Every row gives one point. The last column is the point's height on a tilted bowl or saddle (a function of degree 2), plus a little noise. Count its main directions that bend up, bend down and stay straight.

Points (11 x 3):
[[ -0.9   1.7   5.2]
 [  9.2   3.2   9.7]
 [ 21.8 -10.5  18.7]
 [ -4.9  17.2  -5.9]
 [ 25.1 -24.0  11.7]
 [-18.7 -21.5  18.9]
 [ -2.6  32.1 -26.6]
 [-18.9  -9.7  22.3]
 [ 24.0   0.6  25.6]
 [  5.2   1.7   6.6]
 [-16.3 -26.3  11.4]]
Directions: 1 up, 1 down, 0 straight

Points (11 x 3):
[[ 14.5 -23.4 -18.4]
 [-18.5   1.8 -13.1]
 [  9.7  25.2 -16.1]
 [ 33.5 -34.6 -35.7]
 [-19.4  -0.7 -13.8]
 [  4.5  11.9  -8.2]
 [ -8.0  10.9  -9.8]
 [-12.8  -1.2 -10.8]
 [-21.6  -0.6 -15.0]
 [-14.8  17.0 -14.6]
 [ -6.7  -3.1  -9.1]]
Directions: 0 up, 2 down, 0 straight

Points (17 x 4):
[[ 14.4   0.0 -10.4  -0.2]
 [ 13.5  17.7  25.6 -22.6]
 [  3.2  19.3  10.2 -19.9]
 [-11.9   0.7  -7.9  -9.7]
 [ 25.3   4.6 -27.4  30.6]
 [ 10.8 -16.3  29.3  -2.5]
 [  4.0  14.4  21.6 -14.4]
 [-25.9 -10.9  -6.5 -12.6]
 [-12.4   3.1   6.6  -5.2]
 [ 31.6 -20.3  -4.8   1.2]
 [-28.6  -6.1  18.7  18.8]
 [  5.1 -39.7  -5.0 -41.9]
 [-10.6   2.3   7.6  -5.6]
 [  0.0  15.0  32.3  -7.5]
 [-19.8  14.9  20.6   4.8]
 [-23.3  -1.7  -0.7  -5.3]
 [ -3.4  10.8  11.1 -10.4]]
Directions: 1 up, 1 down, 1 straight

Points:
[[ -2.3 -15.1  -8.4   8.1]
 [ -7.3   5.6  -4.9   4.5]
 [ -8.1 -16.9  16.4  11.9]
 [-21.6 -36.2  35.5  33.6]
 [-38.5  18.0 -11.8  37.6]
 [-23.4  12.4 -16.4  24.6]
 [ -2.3  -8.7 -12.2   4.1]
 [  3.9  -5.8  10.4   6.0]
 [  7.5   6.4   1.7   3.3]
 [-10.5 -12.4 -13.7  12.2]
 [ 11.6  22.7 -13.9   9.6]
 [-42.8  18.7  -0.5  20.5]
 [ 23.3   4.2  -9.0   0.6]
 [ 21.0 -19.3   0.3  12.9]
 [ -4.2   1.3 -12.6   4.1]
 [  1.9 -13.2  22.1  11.4]]
Directions: 2 up, 1 down, 0 straight

Points, 24 rows:
[[ 12.0  -1.8 -18.3  -6.6  -8.3]
 [ -2.4  -4.0   8.8  34.7 -17.6]
 [ -9.3  14.0   8.9  -3.6 -11.0]
 [-14.4 -11.0  28.3  -5.2 -21.1]
 [ 18.9  -3.6 -15.0  17.6 -11.3]
 [  2.9 -15.8  14.5   5.7 -11.3]
 [ -8.0  -3.8  -2.7  -3.0  -6.2]
 [ 22.3  15.0 -14.5  -6.4 -12.7]
 [-20.9 -10.3 -20.7  24.0 -17.8]
 [  3.3 -39.0 -12.7  31.8 -31.0]
 [-24.3 -24.5   1.7 -12.1 -19.5]
 [  0.7   7.4 -14.4  16.3  -8.7]
 [-22.7 -23.8 -33.6 -16.3 -26.2]
 [ 12.5  -0.5   8.9  16.4  -9.4]
 [-18.2 -40.7   6.5   8.3 -29.5]
 [  5.4  19.5 -17.8  20.1 -14.3]
 [-29.2 -11.4  -5.4 -26.0 -20.6]
 [ 12.0 -10.4   4.5  26.0 -13.0]
 [  4.8  17.0 -10.5 -11.8  -9.9]
 [ 29.8  -1.8   7.8  -9.3 -11.9]
 [ -3.1   7.3 -12.8   5.9  -6.9]
 [  1.1 -21.1  -8.9   2.4  -9.9]
 [ 33.9  -3.5 -21.7 -22.7 -22.3]
 [ 33.3  -2.0  -2.8  -4.8 -12.8]]
Directions: 0 up, 4 down, 0 straight

Points (22 x 5):
[[ 12.2  -1.3   9.6  18.2   4.7]
 [ -3.7  21.3   0.9   3.2  -6.4]
 [  4.0  18.8  -7.3  22.6  -3.6]
 [ -7.4 -22.4 -19.8 -12.1  12.7]
 [ 19.6 -25.8   3.0   3.9  16.7]
 [  1.5   6.7  23.6   4.8   8.3]
 [-10.0  27.3  12.0  33.2   2.1]
 [ -9.5  13.8  17.1 -17.1   7.9]
 [-20.2  19.0 -23.5  14.9 -29.1]
 [ 35.5 -14.8  15.7 -11.2 -15.1]
 [ 24.9 -29.0  12.8  -8.7   3.2]
 [-13.7  -1.9 -25.5  -3.5 -10.8]
 [ -3.8   0.5   0.2   8.9   5.0]
 [ 23.1  20.8  -6.8  -7.2 -26.6]
 [ -5.6   7.4 -24.0  11.0  -2.9]
 [ 11.8  21.2  23.7  12.8   3.6]
 [ 30.3  13.7   3.7  -8.1 -23.5]
 [ 20.4 -11.8  -8.2   3.9  15.6]
 [ 25.3   4.8  -2.7  20.1  -2.4]
 [ 17.3   3.0  -0.4  39.4   9.1]
 [-11.4  -7.0  10.8  -2.6   0.0]
 [ 12.5 -37.8  -8.5  25.0  50.8]]
Directions: 1 up, 2 down, 1 straight

Points (43 x 7):
[[  0.2  -4.1 -18.2   7.3 -18.9   8.9   6.2]
 [-12.2   5.8  -8.1   7.2   8.9  -2.6  -1.2]
 [-17.6   6.3  15.5  22.3  27.1   4.0 -15.9]
 [-47.7 -21.7  29.6 -13.3  25.3  12.2 -36.5]
 [  6.6 -14.0  -1.6  11.3  19.9 -24.0 -23.4]
 [ -1.1  25.9  -1.2  17.8  -3.0   7.6  -9.2]
 [ -2.6 -21.7  -4.9   2.7  -8.9   6.6   3.7]
 [-10.7 -30.4  42.3 -17.3   3.5  -3.4 -44.2]
 [  2.3 -29.5   0.0 -19.5  -6.2  -3.9  -6.4]
 [-25.4   1.0  15.4  20.2   7.5 -18.6 -21.3]
 [-36.5 -38.4  30.8   5.2   9.7  29.5 -13.6]
 [ 14.5 -16.3 -13.2 -12.3   1.4 -16.9  -3.1]
 [-15.0  25.5 -13.1  -6.5  -8.6 -18.9  -1.7]
 [-19.6  -5.1  15.3  46.2   0.4  -1.8  10.9]
 [ -1.3   5.1  -9.3 -18.2 -24.5   9.8   0.7]
 [  2.3   8.9  -0.6 -46.8  14.7 -21.4   7.7]
 [ 22.1 -25.8 -22.9   4.3 -33.1   2.2  -1.2]
 [  8.4 -20.6   8.8  17.5  11.1  13.8   1.8]
 [  0.8  11.7   2.3  12.6  30.1   3.8  -6.6]
 [ -1.6 -17.1 -13.2 -23.6  -1.2  -9.8   7.1]
 [ 19.5  -1.6   9.5 -23.3  17.0  56.8 -29.2]
 [ 20.8 -22.0 -12.0 -11.6   3.5  -9.6  -6.7]
 [  1.8 -30.1 -10.4 -13.9  -5.8 -28.8 -20.3]
 [ -4.0   6.8  -4.1   8.0   7.9  26.7  -9.4]
 [ -9.0   2.0  -1.1  12.2 -18.2  15.4  -3.8]
 [  1.0  12.8   8.8 -14.5  17.9  -5.5  -5.3]
 [ 31.5  10.7  22.2  23.5  -5.3   0.8   7.1]
 [ -2.8 -13.1  -3.4 -13.4 -18.7  -1.1   3.8]
 [ -3.9  -4.1   8.2  16.7  15.9  11.4  -0.9]
 [  5.0 -21.9 -14.1  13.6 -10.4   1.1   6.2]
 [ 39.9 -33.6  11.4  11.5  16.4  19.6 -21.0]
 [ -5.1  -3.3  17.3   5.2  -9.4   8.9  -5.6]
 [-20.0 -12.4  33.1   5.7  -1.7  -1.1 -20.1]
 [  2.0 -15.5 -20.6 -13.7  -4.0  -0.9  10.8]
 [ -6.8 -19.0   0.1 -12.9   9.4 -12.9  -9.5]
 [  0.0  17.2  -2.7  15.8 -33.2  42.7 -57.0]
 [ 11.7 -39.5 -22.9  11.3  -5.5  -6.2 -12.9]
 [  9.4 -19.0  -0.9  -1.7 -13.1   2.6   1.3]
 [-17.9  15.3  -1.6   1.3  -6.9  -1.5  -8.8]
 [  7.7 -24.4  -2.3 -17.6   5.9  24.1  -1.0]
 [ 15.4  11.4 -16.3   2.0   4.5 -12.2  10.2]
 [ -5.9  -9.0   9.6   6.4  17.2 -20.6 -20.8]
 [ 12.1 -13.4 -14.6   8.6   2.4   6.8   3.6]]
Directions: 1 up, 3 down, 2 straight
